Each row is a point. Before rounding, the points of a table are all equally far from one centre. They may lie mostly on one side of it. Where is the centre, to within rounding?

Points (7 x 3):
[[-28  27  63]
 [ 63 -22 -34]
 [-45   7  -9]
 [-43  25 -14]
 [-13   2 -48]
 [-24 -37   1]
 [-32 -26  -6]]
Centre: [24 17 13]

Points, 18 rows:
[[ 15  28   3  45  -6 -27   2  26 -16 -21  53 -60]
 [ 27  45  35  40  60  25 -19  22  18   8  12 -21]
 [ 23  12   5   9  36   1 -34  28  -7   0  47 -63]
 [ 34  65  55  13   7  -7 -22  43  -5  -6  31 -48]
 [ 23  27   4  11  31  11 -55  31  10   2  66 -45]
 [ 20  53  51   1   3 -11  20  10  19 -33  32 -27]
 [  6  41  27  21  34  33  21  14  25 -26  14 -52]
 [ 64  53 -27  20 -10  10 -31  -6 -15   8  32 -17]
 [ 47  58  20  58   4   6 -20  17  28  13  64 -11]
 [ -3  44  40  47  34   2  -2  24  13 -29  34 -52]
 [ 20  43   8  47  30  48 -19  45  30 -32  53 -27]
 [ 26  33  26  18  15 -37 -50  16   2   5   8 -47]
 [  9  19   3  17   7 -19 -29  10  19  15  70 -57]
 [  3  22 -16  -8  28 -21  -4  28 -33   0  33 -53]
 [  4  13  38  40   4   4 -19  17   1  12  69 -66]
 [ 15  48   1  -9  27  -9 -46  42  13  33  10 -52]
 [ -6  32   9  32  -8 -18 -57  51 -11  46   7 -56]
 [-48  23 -23  43  -4  -6 -44  68  17  19  50 -14]]
Centre: [ -1  27   9  20 -13  18 -13  29   0   5  19  -5]

Points:
[[  6 -27 -65  19  51   9  27  -8  19  10  64   3  -9  12   9   7  27  -3
  -36 -58  22  17   4 -50]
 [ 52  24 -21  11  45  44  57 -36  32   9  25 -15 -29  19  11 -24  39  28
   -8 -41 -28   7 -52 -41]
 [ 38   1 -44   8  59  20  12 -19  24 -16  26 -19 -42  13  27 -20  39  17
  -15 -59  -6  -1 -49 -69]
 [ 48  -8 -46  10  62  17  25 -19  15 -12 -13 -25 -38  55   7 -10  10  -2
   -3 -36  28 -23  -2 -57]
 [ 32 -12  -2  24  72   3  31 -11  29 -11  25 -32  -7  13  45 -36  25  34
  -38 -38  29  15 -29 -64]
 [ 11  10 -27  13  46  41  11  -5  48 -27  -9 -49 -43  40  -7   0  14  25
  -37 -26  12 -24 -32 -28]
 [ 54 -25 -36 -34  74   2  29 -32 -12  12  15 -10 -29  -2  16  -8  36  -9
  -12 -51 -22  21 -30 -71]
 [ 31 -36  18 -11  70  44  23 -30   1 -19  44 -28 -29   3  13   1   1  31
  -43 -35  30 -36 -31 -68]
 [ 62   7 -33   6  35  48  29 -29   5 -29  39  -1 -35  17  26   6  11  20
  -22 -18  -7   9 -37  10]
 [ 49 -23 -16 -19  59  20  45 -24  57  -4  50  12 -30  29   6 -14  16 -34
  -23 -43  34  -6 -17 -49]
 [ 19 -21 -42  15  84  15  25 -12  11 -17 -10 -12 -17  20 -13 -10 -32  26
  -35 -43 -16  10 -27 -49]
 [ 17  22  -2  10  42  33  -3 -41  31   9  14 -26  10 -10  31 -36  39  -9
  -34 -48  13  -3 -48 -69]
 [ 32  11  -5   5  54   9  23 -40  58  18  69 -35 -13 -13  28 -15  18  37
  -34 -44  33  20 -10 -68]
 [ 42  -5 -40  11  37  28  36  -3  17 -11  29 -15  -9  -7  35  14  39  -5
  -41 -41  19  32 -48 -32]
 [  5  11  -3 -30  62  24  27 -43 -16 -33   7   6 -26  13   0  26  -7  -5
  -15 -52  -3  29 -17 -87]
 [ 55 -13 -39 -19  71  12  -6 -48  27  -2  24   4 -55 -15   5  -8  35  18
  -30 -10  -6  11 -35 -67]
 [ 27 -29 -32  16  49   8  25 -62  51  35  51 -15  16  -3   0 -11   1  20
  -57   0 -15 -14 -31 -40]
 [ 32 -21 -45  24  58  14  23 -37  27 -14  45  25 -24 -28 -44 -28   1  23
  -13 -36   8 -15 -39 -65]
 [ 28  16 -12  15  62  39  -5 -13  32  17  22   6 -24  19  12 -24  13 -19
  -62 -62 -18  -5 -25 -45]
 [ 35   3 -30 -18  56  33  48  -8  -5  -5  42 -26 -23  14  38  12   7 -11
  -42 -33  19  -9 -21 -70]
 [ 30 -20 -19  18  41  53  42 -31   2  37  21 -19 -56   5  13  -6  13  20
  -46 -11  22  14   2 -66]
 [ 19  16 -55  -9  67  27  21 -17  52   7  36   0 -42  34 -29 -17  18  18
   -4 -43  20   4 -40 -47]
 [ 63  12 -19 -30  50  40  29 -50  64 -28  28  -3   0   8  10 -17  12  -3
  -20 -43   0  16 -19 -48]
 [ 36  12 -21 -16  26  46  27 -30  37  -1  24  10 -36  -7  -9 -14  59  -6
  -53 -51  17  -3 -35 -61]
 [ 32  -3 -47  -3  41  10  49  -6  14   5  32   0 -66  32  26  -4  21  25
  -16 -32  -3  -2 -51 -60]
 [ 46 -31 -48  -3  46  16   7 -16  42 -13  18   4 -37  10  20 -17  25  -9
  -58 -48  -4 -18 -16 -54]
 [ 35 -11  15   2  62   5  38 -61  74  23  33  -4 -37   3  10   1  18  17
  -40 -51 -35  27 -29 -16]
 [ 42  -1 -20  -1  47  23  23 -54  32   4  30  -7 -45  18  -7 -12  31  20
  -30 -22  21 -24 -74 -69]
 [ 44 -26 -41   5  66  14  27 -15  17 -26  79 -40  -7  14  -5 -14  27  -3
  -56 -31  -8  18   2 -34]]
Centre: [ 19  -7  12  -1  27  -5  13 -17  13   4  25 -12 -11   3 -14   2  18  12
  -2 -21  -5  -3  -4 -32]

Points:
[[ 14   4 -15   2  20  28  -7   3 -15 -11  -1  62  25 -13  23  45 -30  -2
  -24 -43 -67  52  -5   8]
 [ 20  18   4   2  63  -5  -4 -33 -33 -32  27  67  -6 -15  25  32  -7  28
   -8 -30 -49  31 -15  -8]
 [ 20   2 -15   3  35  19  -9   2   4   8  27  63  20   9  22  42 -21 -11
  -20   0 -60  18  47  -2]
 [ 18 -14   8  40  33  12 -34 -33 -32  -3  28  15  25  12  49  35  -3 -11
  -34 -24 -50  56 -24 -25]
 [ 25 -15  14  18  47  10 -30 -38 -23 -12   4  69 -17  11  -7  28 -34  -3
   -9   4 -75  50  21 -10]
 [ 15 -17  -8  27  34  24  10 -20 -23  -4  27  94  -4  -6   9  28   1 -24
  -15 -12 -46  71  33   7]
 [ 19   9  32  18  43  30 -22 -22 -48 -19  15  68  20   5 -12  47 -26 -24
   -4  19 -60  35  16 -34]
 [  2   9  16  22  58  -1 -49 -20 -19 -24  19  59  12 -20  31  36 -18 -20
  -28   3 -52  45  28  17]
 [  7   6  15  17  50  18 -20 -41 -21 -19   8  70  35   4  21  71  -2   4
  -31  -7 -33  52 -17  26]
 [ 31   6   9 -12  50  17 -30 -10 -20  -3  33  55   1   3  21  52 -31 -16
  -33 -23 -43  70   9  10]
 [ 34  26   1  -6  36  15 -56 -14 -13  -2  21  42 -24   2  27  47 -33   6
   -7 -21 -35  22   4  -1]
 [-11  23  -7  31  47  33  11 -26 -37 -29   5  73   0  16  49  65 -24 -15
   -4  -4 -24  35  23   7]
 [ 18  11   2  20  55   9 -17   7 -22 -22  46  55  -5   6   5  51 -38 -21
  -34  -6 -44  49  13 -29]
 [-16  27   0  28  27  -3 -19 -33 -25  -4  11  61 -23 -24  47  20   0  29
  -12  10 -84  23   1   1]
 [ 25   9   6  43  36  -4   2 -14 -31 -35  10  75  10 -13  52  49  -4   6
   23  10 -38  44  27  14]
 [ -3 -14  22  -9  51 -32 -31 -14 -22  17   2  62   6   5  16  51  20 -33
  -42   2 -66  44  -2   5]
 [ 25   2  10  42  37   2 -36   3 -25 -25  24  47 -14 -12  38  36 -44 -10
  -20 -11 -68  31   3  15]
 [ 44  -9  -4   1  61  28 -10 -15 -28 -22  14  59  11   5  23  39 -17   3
  -41 -15 -63  13  -2 -10]
 [ 12  12   5  22  24  20 -21 -19   7  -4  -6  74 -31  15  -4  25 -34 -22
  -16  33 -52  61  21 -15]
 [ 44 -13 -12  24   5   3 -38  13 -19  -8  15  63   1 -41  15  43 -18  12
  -18   2 -44  45  12   3]
 [  6   5   3  -2  74  16   9 -13 -23   6  -3  92  29  15  27  41 -20  -5
  -30 -28 -42  30  -4   9]
 [ 24   6  34  14  37  17  -5 -11 -14   4  31  73  -3  -6  27  48 -21 -15
  -24 -12 -68  40  40  22]
 [ 25   8  -9  21  51   8 -40 -26 -31   5  33  71  10  17  23  13 -14 -10
    1 -22 -54  38  19 -19]
 [-21  -1  13  28  26  18  -3 -21 -22 -22  21  83   3 -17  30  26 -25  -9
  -23  -7 -91  47  -9 -11]
 [  4 -24  11  17  58  18  -3 -23 -34 -15  11  58   9 -22  32  12  12 -16
  -14 -15 -73  36   9  55]
 [  7  -1   5  23  38  18  -1  -6 -36 -17  36  50 -10 -28  35  51 -37  -8
  -16 -36 -80  27  -2  -1]
 [ -3  -1  26  -3  10  15 -20  -1 -19 -16   1  76   1   1  -7  34 -32  -1
  -39 -22 -72  59   0  25]
 [ -9 -10  17  13  51  19 -11 -21 -61  -2  -3  70  -6  -7  60  51  -2   1
  -22 -17 -56  62  29 -41]
 [ -2  24 -13  27  40   9 -31   5 -39 -23 -15  63 -15   1   2  49 -23  12
  -51 -22 -49  23   2   6]
 [ -2  -7   0  36  47  14   3 -24 -30 -11 -17  95   1 -14  -3  33 -13  -8
  -36   8 -74  45  15   1]
 [ 35   1  40  13  40 -14 -16  15 -23 -36  17  54  16 -21  22  52  -9  -7
  -37 -20 -48  44  15 -15]]
Centre: [ -7  -8  19  14  31  17   1   1 -29   8   1  34  -6  -1  17  26   1   1
  -5   7 -26  36  -6  -3]

Points, 29 rows:
[[-71  31  41  -2  10   2 -11  13 -43 -44 -26   7  -8  43 -23   4   3 -41
   -2  -7  23   1  53 -59]
 [-57   4  19  16  51  36 -51 -10 -64 -53 -39  -9 -29  44 -28  -8   5  24
  -19  10  20 -14  38 -22]
 [-14  14  29  50  17 -12 -31   5 -68 -48 -23  23  -3  -5 -38   9  10  25
  -20  -2  49 -10  20 -28]
 [-72   5  39  27  19  -2 -11  28 -51 -54 -51  38   4  42 -36  -5  11   6
   40 -40  14 -16  50 -24]
 [ -2 -22  16  15 -14  54   0 -14 -28 -42 -52   9   3  49 -56 -33 -21 -28
   -5  13   6   7  58 -39]
 [-14   5  16  30  68   5 -42  13 -45 -31 -18  32 -18  23 -25 -35  -4   6
   -7   8   0 -24  18 -73]
 [-31  -6  58  14  29  19   7   3 -54 -65 -42  -2 -40   1 -36 -13  17 -32
   -3 -23  41 -17  33 -32]
 [-22 -16  26  16   7  -1  -6  -6 -25 -41 -45 -36 -21   7 -29  55  -1 -31
   -9  -2  60  17  25 -10]
 [-21  34  52   7  56   4  -4  37 -85 -56 -22 -13 -16  11 -19 -25  34  -8
   21 -28  -6 -24  37  -4]
 [ -8   1  47  34   4  -1 -36  26 -57 -51 -51  25   1  45 -55   6 -42   9
   15 -14   2  -9  36 -58]
 [-55  -4  20  45  31  18  13  -5 -57 -31 -40  11 -60  48 -35  10  -2 -10
  -15  -5  27 -10  22 -30]
 [ -9  40  19  28  21  -8 -26  12 -42 -26   8  22   1  16 -28  -8 -39  48
  -16  21  37  21  -9 -35]
 [-64  24  40  -5  13  15 -13  19 -50 -64 -65  -8 -35  11  -4 -37  -2 -17
  -15   5  28 -38  33 -17]
 [-43  12  27  23  45  29   5  21 -47 -40 -37  12  18  54 -55 -42   9  -5
  -15   8   6   4  42 -49]
 [ -4  18  49  18  64   2 -14  34 -55 -47 -44   3 -13  25 -44  -8   5 -16
   -5  12  20 -59   1 -23]
 [-43  31  86  23  14  19  -7  35 -61 -36  -8  42 -34 -18 -40   1 -23 -17
   -7 -44 -41 -19  -4 -40]
 [-50  19  52  35  61   8 -39  26 -19 -54 -11   9   2  14 -16 -27 -33   3
  -33  11  36   6  39 -29]
 [-52  39  18  29   8  10  -1  28 -23 -58 -38  -8 -11  -1 -22   7 -27 -15
   10 -29  41  14  -8 -42]
 [  8 -13  51  17 -18  11 -48  12 -24 -88   1  -9   2  23 -42  12 -32 -19
    5   9  10  -5  38 -73]
 [-24 -46  47  45  30  64 -26  51 -57 -15   7  -4 -17   5 -35   7   9  40
   10  13  42 -54  52  27]
 [-23  -4  47  27  45   7  -7   9 -79 -23 -64  13  16  17 -50 -31 -19 -13
   -4  -4 -10 -62  24 -44]
 [-35 -20  80  31  30  37  16  22 -64 -68 -39  45   4  34 -23 -23   4  10
  -13 -12  -8  -3  40 -41]
 [ -4  -5  62  54  42  19   0   6 -58 -32 -51  26  -2  -8 -34  25 -31   7
    4 -44  -3 -23   2 -46]
 [-56   2  23   8  10  13 -33   7 -24 -51 -33  36  29  24 -18  24  23  -6
  -20  -9  40  25  24 -50]
 [-52  -3  34  58  29  -8 -33  23 -33 -26  -5  -5 -21  28 -23  -7   0 -22
  -42 -17  30   5  10 -68]
 [ -5  16  63  68  33  16   2  32 -61 -25 -23  -4 -34  41 -33 -20  -5   0
    5  -6  31 -23  21 -44]
 [-40  16  25  34   7 -22 -58   1 -39 -80 -36  19 -23  25 -38   2  17 -15
  -18   1  21 -24  27 -25]
 [-18   9   8  58  43  -7 -14  20 -19 -45 -16 -32 -41 -15 -46  -6 -14  25
   -4 -22  13   6  25 -54]
 [-73 -24   7  61   1  28 -18 -15 -43 -46 -36  21  31  48 -36   1  14   1
    1  -2  28 -52  27 -28]]
Centre: [-34 -23  41   9  -3  13 -14  11 -18 -11  -1  -8   0   7 -14  -4  -4   5
  15   9 -28 -13  11   4]

Points (31 x 24):
[[-23 -16  53 -45 -42  15 -18   6 -18  22  14  24  23  15  -6  20 -37 -16
  -38 -45  43  -6   4 -21]
 [-40 -44  28 -58 -26 -27 -31  48 -28  -6  11  29  22  30  11  24 -69  -5
  -36 -20  31 -13  -3 -21]
 [-82  18  52 -34 -69  -1  19   7   1  -1  -6  36  30   7  -4 -23 -40   6
   -7 -10  43  -9  38 -31]
 [-36  11  43  -4 -66  -1 -49 -20  20  -2  29  31   9  23  19   5 -62 -35
  -53  -9  22  -2  28  -5]
 [-50 -56  59 -27 -18   2 -39   7  18  -9  16  26  25  20   1   7 -21 -27
  -42 -25  49 -15  41   2]
 [-26 -23  67 -41 -52  12 -21  -6  -3   4  22  33  -3  43  -3   4 -59   1
  -25 -47  29 -11   7  10]
 [-27 -14  16 -27  -1  -8 -31   4  17 -18  46  58  -3  12   8  34 -61 -31
  -20 -50  62 -29   2 -13]
 [-65 -17  33 -36 -20  42  -3  -6  34  10  44  50 -29   4  17  -3 -74 -22
  -16 -34  49 -44   0 -18]
 [ -7 -24  23 -53 -43  -1  -2 -29 -17  18  52  24 -12  20   5 -16 -52 -35
  -43 -17  24 -24  -1 -19]
 [-64 -31  34 -34 -55   1 -37 -23  11 -19   8  43 -12  45 -31  -1 -56  15
  -34 -30  63 -40  16 -39]
 [-43 -11  49 -56 -39   8 -43 -25  59 -10  47  42  19  14  17  39 -69  -1
  -42 -24  32 -39  24  -9]
 [-67  -8  60 -44 -39 -19 -25 -20   3  -3  19  17  14  16  -8   6 -59 -23
  -45 -50  23 -13  -4 -30]
 [-65 -36  39 -29 -56   0 -19 -11  14  -4  43  58   2  30  18   7 -70   4
  -59 -18  42  -7  42 -41]
 [-42  -2  53 -49 -56  -8 -67 -20  22 -13  19  43   4  27  -3 -23 -38 -22
  -41   9  32  13  12  16]
 [-21 -39  51 -31 -14  -4 -12   7 -10  14  35  52   4  -9 -10  -2 -60 -12
  -25 -60  -7 -16  67 -27]
 [-64 -25  61   0   3  19  -7   0  28   5  36  40  47  17  17  -4 -67  12
  -36 -37  13 -13  -9 -48]
 [-10 -35  18 -48 -17   5 -17  -4  14  17   3   7  -1  16  33  -3 -27 -59
   -6 -11  20   0  24 -27]
 [-26  -9  60 -37 -28   2   0  10  45  14  41  18   9  36  20  19 -53 -20
  -33 -20  39  15  15 -23]
 [-78 -26  34 -50  -1   6   8   1  21 -24  14  11 -23  12   9  18 -80 -50
   -8 -26  28 -26   1 -30]
 [-57 -19  57 -46 -44  28 -15 -35  43  12  42  51  12  11   2  19 -50 -15
  -51 -11  27  -1  19 -51]
 [-49   8  46 -42 -40  -5   9 -17  39  17   4  33   8  11  28 -24 -63 -23
  -67 -11  18  -8 -10  -6]
 [-39 -54  33 -41  -1 -18 -23 -17 -16  -3  27  46  27  21  14  18 -72 -13
  -51 -40  45  -9  14 -27]
 [-13  -7  27 -70 -20   5 -18   6  35  15  48  33  -3  19  19  24 -30  -9
   -2 -26  53  18  20  -1]
 [-41   1  60 -27 -29   1 -40 -31   2  28  23  28 -11  26  -9  20 -47 -46
  -36 -10  44 -10  19  19]
 [-17   0  39 -23 -25 -16 -28 -35  -1  16  77  53   9  28  34   3 -62   3
  -21  -6  39  -5  -6 -27]
 [-41  18  47 -22 -34  11  -3  -2 -10   0  71  14  -9  29  45  21 -74 -12
   -9 -17  16 -18  23 -28]
 [-47  -2  26 -35 -44  18 -16 -19 -11  -6  44  -7  -1  21  28   8 -46 -28
  -30 -10  31  27  39  -8]
 [-63 -29  30 -55 -44   0  -8 -27   5  -1  22  70  12  33 -22  24 -68 -21
  -23 -29  56  -9  10  -2]
 [-61 -22  42 -34 -43  -4   3  -7   9 -24  34  33  10  19  20  28 -42 -15
  -73  21  52  -7   0   2]
 [-26 -34  50 -54 -34  -3  -6 -21   8 -39  34  38  36 -11  16 -18 -13 -11
  -22 -30  35  -7  14 -12]
 [-49  -1  43 -45 -28 -31 -10  16   3  -9  52   3 -13  24  23   0 -69  15
  -22 -46  43 -34  28   7]]
Centre: [-40  -1  17 -31  -1   4 -21  -2  11  -6  13  37   5   5 -12  -1 -53  14
 -16  19  10 -27  25 -18]

Points:
[[-24 -12 -35  44  42 -14  22  27  15 -19 -29  -7   5  11  23  28 -25  26
   13 -51 -15 -59  24  11]
 [-61 -25  -3  55   4 -48  38  49  -6   7 -41 -18   1  -1  45   7 -11   3
   31  -3   5   6  22 -29]
 [-22  -3 -22  76  29 -24  44  30   4 -12  -9   5  28 -15  67  29   9  12
   49   7 -16 -75   2   2]
 [-16  -7  -4  13  33 -11 -19   7  -9  50 -22   2  13 -33  26   1   8   7
   60 -21 -15 -77   7 -39]
 [-13 -29   1  45  46  -5  46  36   7 -25 -34   8   2  12  26  40  15  26
   66 -30   7 -44  15 -20]
 [-50 -23 -22  62  10  -3  14  34   3  11  -9   5   0  16  45  20   2  31
   53 -40 -24 -84  17 -13]
 [-36 -12  11  39 -11 -24  -1  20 -14  28 -33  -2   5  17  38  22 -14   2
   61 -29  -9 -76  22 -16]
 [-37 -28 -13  60   2  -1  22   9  29  29  -3   4  16   2  40  23 -36  -1
   46 -30 -14 -12   3 -24]
 [-19  -9   1  57  18 -21  -2  45  46   5 -12   0   5  10  54   1  -8  27
   14 -36 -11 -35  49   4]
 [ -6 -31  -9  19  16  -8  26  53 -17  -8 -32 -17  -5  19  73   0 -28  23
   21 -18 -24 -59  43 -21]
 [-26 -18  -6  61  22  -6  -7  15   1 -10 -23  25   5 -14  69  16 -10  10
   29 -24   9 -65   4 -25]
 [-33 -20 -21  52   4 -17   7  12   0 -14  -1  21 -18  -1  74  21 -18  26
   39 -32  12 -41  15 -18]
 [-22   7 -11  18   9 -25  12  20   5 -13 -36  42  28  11  71  13  17  34
   24 -10   7 -74  -8 -32]
 [-38 -36   3  66  -5 -29  20  17  21 -19 -31  19  21   6  47   2  -7  31
   23 -19   9 -63   3 -26]
 [-31  -8   9  56  24 -25 -15  -2 -10 -21 -12  19   3  -6  49  32 -12  17
   28 -22 -10 -46   5 -46]
 [ -2  -1 -12  59  11   2  18   9  18   3 -27   7  -5  44  64  45  32  12
   27 -14   1 -40  -9 -25]
 [-12   5 -11  55  10 -40  34  24  16 -20   0  14  15  21  48  13  -9  18
   31 -33 -10 -89  -3  -5]
 [-22  14  -2  41  32  20  -5  -1  19 -16  -6  10   6  33  51   9  32  41
   39 -19   6 -49  25 -15]
 [-21 -20 -24  61  14 -11  55  30 -21  11  -2   6  29   0  45   3 -26  21
    4 -50   5 -42  -6   2]
 [-28   2  -1  61  42 -10  16  35  -4 -12   0   6  21  10  27  24   7  -9
   48 -52   2 -37  18   7]
 [-40 -11  18  58  24 -18   3   7   2 -15 -21  -7  20  -4  55  30  -2  45
   21 -32 -21 -19  12   2]
 [-31 -16   3  35  18 -19  28   6  -1  -4  -3  34  12  15  73  40 -13   9
   31 -26   1 -52  10 -18]
 [-10 -14 -14  32  21 -52  24  26  -3 -48  -8 -10  28  13  61   4 -10  34
   30 -21 -27 -40  -2   0]
 [-32  -7  10  83  12 -37  17  45   3   5  -2   0  -9   5  58  10   7  24
   54 -28 -26 -59  19  -5]
 [-47 -16 -23  37 -19  -6  30  20  -4 -36  31  18   7   8  73  27  -6  39
   19  -8  -7 -50   2  -6]
 [-52 -19 -29  35  29  14  16  11  36  -5 -13  -9 -13 -20  76  -6   5  35
   21  -5  12 -49 -15 -19]
 [ -6  -1 -14  43  -8   3  29   1 -26  -7   3   6  41   9  29  19  -8  18
   51  -6  10 -95  14 -35]]
Centre: [-15  -2 -15  22   7 -10  20  39  -2  12  -5   2  -2  -3   8   9   8  24
  20  20 -12 -34   3 -11]

Points, 30 rows:
[[-23 -26 -59  27 -12  12  23  30   3 -18  -3 -27 -40  35  -1   8 -45  -7
   14 -55  52  20   6  34]
 [ 26   3  -7  14 -21 -33  27 -24 -34   7  36  15 -31   9   7  31 -16  -7
   14 -74  62  14  48  -4]
 [-68 -41   4  11   8 -32   9 -12 -33  62  62 -30 -15  12 -11  34  -7   2
   56 -45  13  -3  17  -4]
 [-18  -1 -11   4 -37 -16  -6 -18 -20  -6  42  -7 -61  11 -27 -17  -7  16
   18 -28  71  65  31  -9]
 [ -1 -36 -50  38 -40 -57 -29 -41   9  11  -8 -21 -10  19 -23  11 -18  17
   -6 -21  55  21  28  55]
 [ 34 -25  -5  51 -26 -19  -7   7  14   6  14  16 -53  10  -4 -35  -1  16
   52 -47  29   5  16  47]
 [ 13 -20 -51  39 -36 -67 -15  16 -12  22  27  25  -6  45 -37  -6 -33  27
   46 -17  42   8   8  37]
 [ 15 -58  -5  58   0 -18 -56   7  -6  26  24 -30 -27  49 -29   9 -10 -24
   16 -51  71   3  49   8]
 [ 13 -21 -18  76 -28 -13  -9   7 -32  55  32 -23  -5 -15  -9  37 -36  33
   49  -2  15 -24  42  39]
 [ 14 -13 -14  15  35 -45  -2  45  19  26  45 -48 -28 -11 -17  51  -2 -59
   20 -52  21  -7  66 -18]
 [  8  -7 -63  47  29  -8 -40 -13 -47  -8  31  13 -47  24 -20  35 -13  -2
   42  -2  16 -26   1  22]
 [ 26 -56 -25  57 -30 -19  17  -3  40  54  68 -33 -38  66 -13  14 -25 -11
   28 -22  38  50   0  28]
 [ 16  -1 -43  48 -30 -18 -25   0  -7  11   2  -4  28  -5  45  -5  21  64
    9 -35  17  45   4 -15]
 [-26  -3  -5  46   6 -70  -9  -5  -8  50  37   0  -2   1  -5  45 -47  -2
   14 -17  63  15  36  46]
 [ -5 -30 -53 -17 -55 -22  -9   5  -8   1  45 -61 -20  -9   0  50   9   4
   74   0  22  23  15  29]
 [ 26 -49 -28  49 -24 -34  13  -2 -29  40   6 -13 -35   7  -6  22 -30  44
   34 -41   8  -3  48  31]
 [ 20 -22 -58   1  -2  -3  -6  -4 -28  -9  25  -3 -23  14  11  45   7  -4
   37 -36  52  11  48  49]
 [-39   0 -45  18 -24 -36  36   9   2 -46  13 -27 -29  30 -27  13 -42  10
   14  -4  41  27 -40  31]
 [  3 -57 -16  40 -54 -10   6   3  14  35  62 -27 -20  26  -6  38  11  16
   63 -56  30 -43  35   0]
 [-18 -44 -50  28 -48 -39 -39  32 -33  47  93 -24   2  51  -9  26 -16   8
   21 -28  29  20  26  18]
 [-39 -25 -36  42  -9   9   3 -56  -5  24  52 -28 -65  22  -9  19 -12  24
   15   1  37 -27  32  28]
 [ 15 -47 -30  54 -32 -13 -14  21  -6  72  24  -5 -10  39 -18  72  -6  24
   16 -35  64 -11  32  23]
 [ 11 -25  -2  26 -16  -6  -1  46   8  14  46  -9 -57  24  32  20 -33   3
  -16   9  57  27  53  40]
 [  6  -1 -61  16 -48 -24  27  25  -5  49  40  15 -15  35  24  28  25  22
   24 -16  45  25 -14  52]
 [-28 -56  -2  56 -42 -23 -16  31 -13  73  65  13 -19  27 -14  33 -20   7
   21 -38  18  -4  56 -25]
 [-44 -18 -51  32 -28 -29 -29  10 -73  29  39 -34 -30  30 -28  31 -22  -7
   23 -18  60  18  22   9]
 [-55 -46 -35  22 -27 -29  29  27 -42  49  16   3   7  35   8  13 -21  -1
   35  -9  17  12  45  24]
 [-17 -40 -29 -12 -20 -25 -14  10  17  40   4  -9 -40  42  28  23 -35  19
   35 -16  41  10  14  67]
 [-18 -32 -62  38   4  13 -41 -32   0  30  14 -34  12  62  11   5 -15 -30
   33  12  28 -16  56  30]
 [-14 -60 -26  36 -60 -12 -17  42   6  39   8 -14 -11  15 -26  47 -18  45
   61 -25  23   9  25  25]]
Centre: [  4   2  -8  18 -18  -8 -11   3  11  24  28 -23  -2  21 -18  18  -7 -13
   1 -12   2   7  -1  -8]
